Each row is a point. Each copy is the shape, with its points in the same order, stretched, turned, moved and blurred by noise. Is it also mirrored, or only turned?

Shape (7 x 3):
[[  1 -34 -20]
 [  2  17  11]
 [  5  18 -44]
 [-27 -20 -21]
 [ 15  14  28]
 [ -7   9  80]
 [ -9  21 -55]]
Copy 1:
[[-12 -31 -25]
 [ -7  38  -7]
 [-62  15 -24]
 [-25 -22   8]
 [ 14  46 -17]
 [ 64  56  19]
 [-79  11 -12]]
Copy 1 is: only turned
Copy 2:
[[ -7 -29  -9]
 [ 14  27  15]
 [ 34 -12 -21]
 [ 12 -36  15]
 [  1  43  13]
 [-16  65  63]
 [ 46 -24 -16]]
Copy 2 is: mirrored
Copy 3 (7 x 3):
[[-23 -36  -9]
 [  9  10   9]
 [ 27 -32 -27]
 [-21 -14 -25]
 [  5  15  29]
 [-23  62  50]
 [ 29 -29 -43]]
Copy 3 is: only turned
Copy 4 (7 x 3):
[[-10 -26  -5]
 [ -8  24  -8]
 [  8  -5 -42]
 [-30 -17 -20]
 [ -2  28   9]
 [-32  53  40]
 [ -2  -7 -56]]
Copy 4 is: only turned

Shape (7 x 4):
[[  5  10  -5 -43]
 [ -9  30   1 -19]
 [ 23   8 -30 -18]
 [-41 -68  18  12]
 [-10 -22  58  36]
 [ 20 -25 -13 -11]
 [ 40 -25  14 -12]]
Copy 1 (7 x 4):
[[-43  14  -5   2]
 [-27   3 -23 -10]
 [-18  46   3   0]
 [ 23 -31 -25  68]
 [ 31 -47   7  13]
 [ -3  29  10  24]
 [ -6  15  40  15]]
Copy 1 is: mirrored
Copy 2:
[[ 42   7 -12 -31]
 [ 47 -11  -5  14]
 [ 15  34   6 -12]
 [-84 -20 -31 -19]
 [-43 -82  27   8]
 [-21  10  10 -35]
 [-14 -17  29 -54]]
Copy 2 is: mirrored
Copy 3 (7 x 4):
[[ 11  37 -18 -27]
 [-15  25 -27   2]
 [ 16  -8 -36 -30]
 [ 53 -23  69  33]
 [-26 -32  63  30]
 [ 31 -23   1 -29]
 [  6 -26  20 -43]]
Copy 3 is: mirrored
